Each row of a before or after table is a point. One or more steps were done to the points. Then noise was added and the rows were shuffled. The steps act on how far a point lies along the listed directions, d1 being the first. Write out the steps. A step turns or swaps two directions, mirrors them in a line or flattens them onto one, adds a multiple of one to another, or multiplies one. Angles are multiples of 10 degrees, from the lower direction toward the higher: turns from -170 to 170, lines from 10 to 170 but not 90. Use the fewest steps. Two steps may share a direction if one is a turn and the other turns, adds or multiplies; they go together, in the order done. Otherwise the lowest direction goes first.

Directions:
(1): [-0.50 -0.18]
(2): [-0.18  0.50]
Before:
[[ 0.29 -0.04]
 [-0.10  0.15]
 [-0.10 -0.54]
 [ 0.09 -0.11]
 [ 0.62  0.10]
 [-0.46 -0.45]
 [ 0.23  0.51]
 [ 0.40 -0.32]
 [-0.69 -0.36]]
After:
[[-0.22 -0.59]
 [ 0.06 -0.13]
 [ 0.59  0.08]
 [ 0.34  0.56]
 [-0.55 -0.45]
 [ 0.27 -0.36]
 [-0.04  0.17]
 [ 0.26 -0.05]
 [-0.71 -0.39]]
Steps: add -0.3 times d2 to d1

Directions:
(1): [ 0.50 -0.36 -0.38 -0.22]
(2): [ 0.09 -0.52  0.43  0.32]
(3): [ 0.48  0.31  0.44 -0.21]
(4): [-0.30 -0.25  0.20 -0.61]
Before:
[[ 0.37  0.36 -0.17 -0.25]
 [ 0.28  0.09  0.39  0.26]
 [-0.17 -0.37 -0.29 -0.12]
 [ 0.68  0.19  0.68 -0.06]
 [-0.15 -1.21  0.14 -0.38]
 [-0.08  0.29 -0.15 -0.42]
 [ 0.56  0.19 -0.05 -0.19]
 [ 0.21 -0.02 -0.40 -0.42]]
After, 8 rows:
[[ 0.19  0.42  0.05 -0.45]
 [-0.20  0.23  0.39 -0.13]
 [ 0.71 -0.63 -0.27 -0.07]
 [ 0.58  0.09 -0.14 -0.16]
 [ 0.38  0.23 -0.29 -0.23]
 [ 0.30 -0.40 -0.11  0.27]
 [-0.10  0.24 -0.29 -0.46]
 [-0.20 -0.22  1.02 -0.48]]
Steps: swap d1 and d3; add -0.3 times d4 to d2

Directions:
(1): [-0.05 -0.63 -0.01  0.10  0.68  0.26  0.04 -0.48  0.31]
(2): [-0.10  0.55 -0.01  0.62  0.53  0.42 -0.04  0.28 -0.19]
(3): [ 0.05  0.17 -0.42 -0.51 -0.15  0.80 -0.09  0.10  0.35]
(4): [-0.31 -0.33  0.53 -0.18 -0.07  0.38  0.60  0.40 -0.29]
Before:
[[ 0.31 -0.02 -0.30 -0.20 -0.25 -0.77 -0.52 -0.66  0.15]
 [-0.35  0.69  0.19 -0.13 -0.37  0.48  0.36  0.75 -0.13]
 [-0.07  0.22  0.00 -0.33 -0.45  0.28  0.06  0.33 -0.03]
 [ 0.22 -0.07 -0.35 -0.55 -0.17  0.52 -0.14 -0.18  0.21]
 [ 0.05  0.17  0.12 -0.16 -0.81 -0.58  0.00  0.30 -0.20]
 [-0.21  0.26  0.30 -0.27 -0.53 -0.37  0.06  0.21 -0.36]
 [ 0.18  0.54 -0.34 -0.41 -0.76  0.37 -0.29  0.00  0.13]
 [-0.14  0.16  0.29 -0.14 -0.58  0.52  0.40  0.68 -0.08]
 [-0.04  1.00 -0.11  0.10 -0.18  0.57 -0.06  0.59 -0.23]
 [ 0.27 -0.09  0.01 -0.15 -0.42 -0.91 -0.25 -0.36  0.14]]
After (10 x 9):
[[-0.03 -0.42  0.62 -0.35 -0.47 -0.51  0.38  0.05 -0.17]
 [-0.01  1.08 -0.23  0.11 -0.18  0.52 -0.16  0.52 -0.21]
 [-0.20 -0.63  0.66 -0.50 -0.35 -0.12  0.52  0.04 -0.34]
 [ 0.05  0.15  0.08 -0.20 -0.80 -0.58 -0.02  0.29 -0.20]
 [ 0.10  0.41 -0.26 -0.24 -0.40  0.10 -0.28  0.12  0.14]
 [ 0.01  1.12 -0.45  0.08 -0.30  0.03 -0.37  0.26  0.22]
 [-0.08  0.41  0.04 -0.19 -0.50 -0.53 -0.20 -0.02 -0.22]
 [ 0.00  0.36 -0.04 -0.52 -0.83  0.59  0.06  0.25 -0.03]
 [ 0.13 -0.11 -0.22 -0.57 -0.17  0.58  0.01 -0.10  0.14]
 [ 0.31  0.66 -0.49  0.14 -0.44 -0.01 -0.48  0.09  0.33]]
Steps: multiply d4 by -1

Directions:
(1): [ 0.10  0.14  0.36  0.14  0.73  0.11  0.40 -0.82  0.48  0.17  0.27 -0.30
 -0.10 -0.05]
(2): [-0.18  0.33  1.04  0.02 -0.08  0.15  0.13  0.33 -0.47  0.45 -0.28 -0.23
 -0.14  0.16]
(3): [-0.07  0.06  0.14 -0.46 -0.07 -0.31 -0.34 -0.89 -0.65 -0.02 -0.15  0.50
 -0.04 -0.15]
(4): [ 0.56  0.35  0.19  0.58 -0.58 -0.20 -0.20 -0.14 -0.06 -0.23  0.32 -0.27
 -0.28 -0.64]
(5): [-0.09 -0.50  0.02 -0.19  0.14  0.46 -0.38 -0.15 -0.38 -0.55 -0.10 -0.91
 -0.08 -0.03]
Before, 11 rows:
[[ 0.14 -0.51  0.16 -0.54 -0.21  0.35 -0.51  0.04 -0.63 -0.31 -0.24 -0.33
   0.06 -0.16]
 [-0.15  0.08  0.81  0.00  0.20  0.27 -0.29 -0.21 -0.98  0.15 -0.03 -0.31
   0.11 -0.12]
 [-0.37 -0.14  0.61 -0.20  0.18  0.68 -0.24  0.71 -0.15  0.05 -0.27 -0.61
   0.01  0.32]
 [ 0.02 -0.49 -0.15 -0.41  0.13  0.08 -0.22 -0.06  0.00 -0.23 -0.05 -0.42
  -0.10  0.10]
 [-0.15  0.24  0.09  0.03 -0.23 -0.52  0.02  0.29 -0.24  0.82 -0.02  1.04
   0.39  0.15]
 [ 0.02  0.49  0.38 -0.08  0.57  0.11  0.50 -0.03  0.53  0.39  0.22  0.10
  -0.01  0.10]
 [ 0.12  0.39  0.13  0.50 -0.53 -0.20  0.18  0.66  0.28  0.25  0.29  0.14
  -0.12 -0.41]
 [-0.23  0.18  0.47 -0.57 -0.24  0.07 -0.34 -0.41 -1.05  0.01 -0.57  0.27
  -0.17  0.04]
 [-0.18  0.03 -0.78 -0.21  0.48 -0.15  0.57 -0.56  0.84  0.23  0.34  0.49
   0.44  0.14]
 [ 0.45  0.15 -1.11  0.11 -0.03 -0.52  0.18 -0.07  0.71  0.08  0.66  1.26
   0.21  0.09]
 [ 0.11  0.37  0.45  0.47 -0.13 -0.30  0.32 -0.37  0.06  0.21  0.35  0.10
  -0.31  0.10]]
After, 11 rows:
[[ 0.55  0.42  0.60  0.16 -0.33 -0.11  0.17  0.13  0.12  0.48  0.11  0.35
  -0.02 -0.38]
 [-0.04 -0.20 -0.52 -0.51  0.62  0.20  0.06 -0.32  0.43 -0.28  0.21 -0.04
   0.13  0.10]
 [ 0.07  0.47  0.49  0.08  0.24  0.14  0.41 -0.26  0.17  0.34 -0.08  0.02
  -0.20  0.02]
 [-0.56 -0.54  0.35 -0.35  0.67  0.40 -0.12  0.00 -0.40  0.34 -0.21 -0.45
   0.35  0.49]
 [ 0.11  0.61  0.59  0.23  0.37 -0.09  0.27 -0.25  0.57  0.56  0.28  0.39
  -0.08 -0.05]
 [-0.34 -0.81 -0.62 -0.72 -0.21  0.42 -0.61  0.84 -0.78 -0.48 -0.25 -0.07
   0.24  0.69]
 [-0.20 -0.23  0.35 -0.14  0.10  0.37 -0.19 -0.12 -0.30 -0.21  0.02 -0.82
  -0.15 -0.21]
 [-0.48 -0.47 -1.17 -0.64 -0.19  0.05 -0.10  0.32 -0.01 -0.24 -0.15  0.36
   0.55  0.33]
 [ 0.27  0.16  0.02  0.02 -0.34 -0.41  0.04  0.23  0.22  0.26  0.08  0.37
  -0.10 -0.08]
 [-0.04 -0.35 -0.25  0.14  0.19  0.07 -0.08 -0.52  0.06 -0.46  0.30 -0.49
  -0.18  0.25]
 [ 0.30  0.40  0.37  0.54  0.48 -0.01  0.25 -0.50  0.17  0.27  0.54  0.02
   0.13 -0.37]]
Steps: turn d1 and d2 by -80 degrees; multiply d3 by 0; mirror d4 and d5 in the line at 20 degrees

Directions:
(1): [ 0.29 -0.94 -0.17  0.09 -0.23  0.08 -0.15  0.02  0.42  0.51 -0.33  0.36
 -0.01 -0.64  0.34  0.10 -0.57  0.39  0.21 -0.10]
(2): [-0.93  0.12 -0.09 -0.72  0.28 -0.02 -0.62  0.05  0.31 -0.45 -0.24  0.49
  0.17 -0.17  0.22 -0.13 -0.35 -0.11 -0.31  0.13]
Before:
[[ 1.12 -0.36 -0.08  1.11 -0.50  0.08  0.83 -0.05 -0.31  0.54  0.32 -0.44
  -0.39  0.08 -0.09  0.31  0.03  0.41  0.55 -0.06]
 [ 1.44 -0.41  0.25  0.99 -0.38  0.22  1.18 -0.27 -0.15  0.83  0.37 -0.62
  -0.36  0.17 -0.10  0.36  0.35  0.27  0.49 -0.24]
 [-0.28  0.20  0.11 -0.07 -0.02  0.07 -0.05 -0.03 -0.06 -0.16  0.14  0.26
   0.08  0.15 -0.08  0.01  0.14 -0.07 -0.19  0.00]
 [-0.34  0.74  0.14 -0.27  0.18  0.01 -0.10 -0.19 -0.31 -0.66  0.13 -0.28
   0.19  0.29 -0.08 -0.16  0.53 -0.41 -0.44  0.06]
 [ 0.19 -0.21  0.26  0.20  0.16 -0.13  0.26  0.08  0.14  0.22 -0.01 -0.04
  -0.25 -0.13 -0.08  0.13 -0.21  0.19  0.25 -0.01]
 [-0.79  1.01  0.15 -0.38  0.35 -0.23 -0.15  0.09 -0.11 -0.78  0.43  0.07
   0.33  0.51 -0.12 -0.12  0.44 -0.47 -0.34  0.46]
 [-0.68  1.07 -0.02 -0.43  0.30 -0.22 -0.32 -0.11 -0.12 -0.76  0.30  0.39
   0.34  0.49  0.03 -0.08  0.19 -0.33 -0.34  0.35]
 [-0.10 -0.13 -0.17  0.11  0.15 -0.09 -0.17 -0.12  0.31 -0.02 -0.29  0.27
   0.03 -0.19  0.07 -0.09 -0.06  0.19 -0.10  0.08]]
After:
[[-0.12 -0.17  0.24 -0.04  0.26 -0.14  0.07  0.09  0.25  0.07 -0.08  0.13
  -0.18 -0.19 -0.02  0.08 -0.34  0.16  0.16  0.03]
 [-0.42 -0.08 -0.19 -0.14  0.26 -0.11 -0.38 -0.10  0.41 -0.17 -0.38  0.44
   0.10 -0.25  0.13 -0.13 -0.19  0.15 -0.21  0.13]
 [ 0.02  0.17  0.14  0.16 -0.10  0.08  0.14 -0.05 -0.16 -0.01  0.21  0.11
   0.01  0.20 -0.16  0.06  0.26 -0.04 -0.08 -0.05]
 [ 1.08 -0.38  0.22  0.72 -0.27  0.22  0.95 -0.25 -0.03  0.66  0.29 -0.44
  -0.28  0.10 -0.01  0.32  0.23  0.23  0.37 -0.18]
 [ 0.78  0.60  0.28  0.61 -0.14  0.02  0.64 -0.26 -0.69 -0.14  0.42 -0.85
  -0.02  0.49 -0.35  0.00  0.95 -0.27 -0.06 -0.09]
 [ 0.61  0.82  0.27  0.67 -0.06 -0.20  0.77  0.00 -0.58 -0.12  0.78 -0.66
   0.08  0.77 -0.46  0.08  0.96 -0.31  0.14  0.27]
 [ 0.46  0.92  0.08  0.45 -0.06 -0.20  0.45 -0.18 -0.51 -0.21  0.59 -0.22
   0.13  0.71 -0.25  0.08  0.62 -0.18  0.04  0.20]
 [ 0.69 -0.31 -0.13  0.78 -0.37  0.07  0.55 -0.03 -0.17  0.34  0.19 -0.21
  -0.32 -0.01  0.02  0.25 -0.13  0.36  0.40 -0.01]]
Steps: add 1.5 times d1 to d2

Directions:
(1): [-0.24  0.14  0.19 -0.05 -0.17 -0.23 -0.20 -0.17 -0.34  0.78 -0.27 -0.21
 -0.40  0.18  0.20  0.32 -0.63  0.27  0.15 -0.06 -0.16 -0.18 -0.33 -0.29
 -0.44  0.69  0.49  0.30  0.51  0.13 -0.67 -0.61 -0.72  0.67 -0.28  0.34
  0.21  0.01  0.13  0.15  0.33  0.50  0.60 -0.05 -0.16 -0.18 -0.31  0.61]
(2): [-0.20 -0.32  0.46  0.12 -0.45 -0.43 -0.44  0.21 -0.52  0.42  0.22  0.38
 -0.51  0.54  0.22 -0.70 -0.69  0.08  0.02  0.18  0.55  0.03 -0.15  0.29
 -0.05  0.09  0.01 -0.49  0.47 -0.60  0.15 -0.30  0.13 -0.33  0.47 -0.28
  0.19  0.33 -0.20 -0.02 -0.01 -0.51 -0.51  0.13 -0.60 -0.54  0.01 -0.63]
(3): [ 0.22  0.09  0.80  0.27 -0.38  0.42 -0.18 -0.11  0.12 -0.35 -0.50 -0.11
  0.04 -0.09 -0.38  0.03  0.26 -0.26 -0.23 -0.34  0.29  0.40  0.25  0.58
 -0.69 -0.55 -0.31 -0.41 -0.03 -0.10 -0.41 -0.03 -0.84  0.40 -0.28 -0.40
  0.02 -0.49 -0.28  0.26  0.16  0.21  0.55  0.65 -0.36 -0.09  0.47 -0.55]
Before:
[[ 0.22 -0.43  0.27  0.07  0.02 -0.12 -0.27  0.20 -0.10 -0.31  0.39  0.47
   0.17  0.41  0.11 -0.67 -0.18  0.02 -0.18  0.22  0.54  0.19  0.06  0.51
   0.51 -0.51 -0.28 -0.79 -0.02 -0.45  0.62  0.09  0.54 -0.62  0.51 -0.52
   0.00  0.40 -0.16  0.00 -0.36 -0.82 -0.92  0.29 -0.36 -0.27  0.46 -1.17]
 [ 0.29 -0.23  0.64  0.24 -0.40  0.51 -0.21  0.03  0.18 -0.55 -0.37  0.05
  -0.01 -0.11 -0.47 -0.37  0.41 -0.11 -0.27 -0.11  0.52  0.59  0.35  0.80
  -0.37 -0.77 -0.35 -0.73 -0.15 -0.21 -0.13  0.37 -0.76 -0.14  0.09 -0.60
  -0.20 -0.64 -0.43  0.35  0.06 -0.29  0.14  0.81 -0.16  0.14  0.50 -1.12]
 [-0.09 -0.15  0.18  0.31 -0.13 -0.07  0.02  0.08 -0.08  0.17 -0.05 -0.08
   0.06  0.15  0.03 -0.02 -0.11  0.18  0.12  0.08 -0.06  0.14 -0.15 -0.07
   0.08  0.15  0.23  0.18  0.09 -0.20 -0.14  0.04  0.11 -0.25  0.24 -0.16
   0.28 -0.05  0.17 -0.18  0.05 -0.12 -0.18 -0.05 -0.11 -0.01 -0.38  0.05]
 [ 0.01  0.19  0.20  0.35  0.20  0.13  0.08 -0.41  0.34  0.09 -0.20 -0.12
   0.23 -0.07 -0.18  0.29  0.30 -0.06 -0.05 -0.11 -0.20  0.21  0.19  0.03
  -0.29  0.11  0.04  0.30 -0.32  0.11 -0.31 -0.07 -0.51  0.14 -0.10 -0.05
  -0.16 -0.23  0.13  0.17  0.04  0.38  0.42  0.14  0.09  0.05  0.03  0.23]
 [ 0.25  0.07 -0.29  0.18  0.39  0.05  0.04 -0.25  0.26 -0.50  0.10  0.17
   0.44 -0.20 -0.28 -0.07  0.29  0.07 -0.08  0.02 -0.07  0.26  0.43 -0.02
   0.27 -0.14 -0.39 -0.15 -0.33  0.26  0.57  0.44  0.17 -0.28 -0.13 -0.01
  -0.27 -0.03  0.14 -0.11 -0.27 -0.01 -0.30 -0.12  0.31  0.12  0.25 -0.22]
 [-0.27  0.35  0.34 -0.01 -0.39 -0.12 -0.44 -0.35 -0.70  0.75 -0.59 -0.13
  -0.65 -0.17  0.18  0.35 -1.04  0.15  0.09 -0.18 -0.11 -0.23 -0.29 -0.40
  -0.53  0.91  0.67  0.37  0.70  0.02 -0.83 -0.71 -1.39  0.94 -0.30  0.44
   0.27 -0.03  0.15  0.35  0.68  0.77  1.10  0.33 -0.44 -0.09 -0.36  0.64]
 [-0.23 -0.09  0.16 -0.18 -0.33 -0.47 -0.35 -0.19 -0.36  0.65  0.00  0.03
  -0.62  0.41  0.22 -0.08 -0.50  0.45  0.25  0.33  0.24 -0.04 -0.21 -0.11
  -0.28  0.50  0.36 -0.17  0.26  0.05 -0.08 -0.86 -0.02  0.28 -0.24  0.03
   0.37  0.15 -0.09  0.37  0.27 -0.01  0.11 -0.10 -0.54 -0.21 -0.09  0.43]
 [ 0.35 -0.40 -0.46 -0.05  0.29 -0.16 -0.21  0.34  0.14 -0.66  0.43  0.39
   0.32 -0.01 -0.16 -0.52  0.41  0.14 -0.18  0.28  0.18 -0.11  0.15  0.41
   0.80 -0.58 -0.37 -0.12 -0.61 -0.13  1.09  0.51  1.19 -0.83  0.75 -0.20
  -0.37  0.19 -0.23 -0.31 -0.51 -0.81 -1.02 -0.17  0.31  0.00  0.02 -0.56]]
After, 8 rows:
[[ 0.15 -0.44 -0.22 -0.11  0.29 -0.26 -0.12  0.24 -0.08 -0.20  0.60  0.47
   0.23  0.36  0.27 -0.56 -0.22  0.14 -0.06  0.41  0.29 -0.03 -0.05  0.15
   0.89 -0.25 -0.13 -0.49 -0.08 -0.30  0.80  0.17  0.95 -0.78  0.56 -0.29
  -0.05  0.58  0.03 -0.12 -0.43 -0.85 -1.13 -0.06 -0.08 -0.13  0.22 -0.78]
 [ 0.07 -0.44  0.61  0.22 -0.53  0.08 -0.40  0.20 -0.16 -0.14 -0.10  0.30
  -0.33  0.23 -0.22 -0.79 -0.08  0.04 -0.17  0.10  0.73  0.45  0.18  0.75
  -0.18 -0.50 -0.23 -0.87  0.12 -0.53  0.08  0.22 -0.36 -0.46  0.46 -0.61
  -0.11 -0.27 -0.42  0.25 -0.01 -0.68 -0.35  0.65 -0.38 -0.14  0.34 -1.29]
 [ 0.41 -0.31 -0.66 -0.10  0.47 -0.04 -0.04  0.28  0.30 -0.78  0.39  0.26
   0.49 -0.20 -0.19 -0.27  0.62  0.13 -0.20  0.25 -0.02 -0.15  0.18  0.28
   0.88 -0.58 -0.35  0.09 -0.77  0.08  1.06  0.62  1.20 -0.75  0.61 -0.05
  -0.46  0.12 -0.14 -0.33 -0.50 -0.66 -0.87 -0.24  0.52  0.19 -0.03 -0.32]
 [-0.30  0.29  0.35  0.00 -0.45 -0.23 -0.49 -0.30 -0.79  0.86 -0.51 -0.06
  -0.73 -0.07  0.25  0.23 -1.17  0.20  0.12 -0.12 -0.05 -0.26 -0.32 -0.39
  -0.49  0.95  0.67  0.33  0.78 -0.07 -0.78 -0.79 -1.30  0.88 -0.20  0.44
   0.32  0.06  0.12  0.34  0.67  0.65  0.99  0.31 -0.52 -0.17 -0.39  0.58]
 [-0.12 -0.12  0.09  0.26 -0.06 -0.06  0.08  0.09 -0.03  0.16 -0.04 -0.11
   0.11  0.11 -0.01  0.06 -0.06  0.18  0.16  0.08 -0.16  0.10 -0.14 -0.13
   0.14  0.21  0.23  0.25  0.06 -0.16 -0.14  0.08  0.13 -0.25  0.19 -0.08
   0.26 -0.04  0.21 -0.20  0.03 -0.08 -0.18 -0.08 -0.02  0.07 -0.42  0.16]
 [-0.01  0.11  0.47  0.42  0.02  0.10 -0.07 -0.36  0.22  0.15 -0.23 -0.05
   0.12  0.06 -0.17  0.11  0.20 -0.08 -0.09 -0.11  0.01  0.31  0.19  0.20
  -0.42  0.04 -0.01  0.10 -0.23 -0.07 -0.35 -0.16 -0.61  0.16 -0.02 -0.18
  -0.14 -0.23  0.05  0.20  0.07  0.30  0.38  0.29 -0.12 -0.09  0.10 -0.04]
 [-0.26 -0.07 -0.14 -0.26 -0.17 -0.47 -0.21 -0.17 -0.30  0.66  0.10 -0.01
  -0.56  0.34  0.29  0.04 -0.45  0.49  0.28  0.39  0.08 -0.13 -0.22 -0.29
  -0.11  0.60  0.43 -0.01  0.19  0.16 -0.01 -0.79  0.14  0.24 -0.27  0.18
   0.31  0.21  0.02  0.30  0.25  0.02  0.05 -0.29 -0.34 -0.10 -0.18  0.67]
 [ 0.28  0.07 -0.14  0.23  0.31  0.10  0.01 -0.28  0.29 -0.54  0.03  0.17
   0.42 -0.17 -0.34 -0.10  0.34  0.03 -0.11 -0.03  0.00  0.34  0.45  0.10
   0.18 -0.23 -0.44 -0.21 -0.31  0.22  0.52  0.41  0.05 -0.24 -0.15 -0.09
  -0.27 -0.09  0.09 -0.05 -0.25  0.01 -0.21 -0.03  0.24  0.09  0.33 -0.35]]
Steps: turn d2 and d3 by -40 degrees
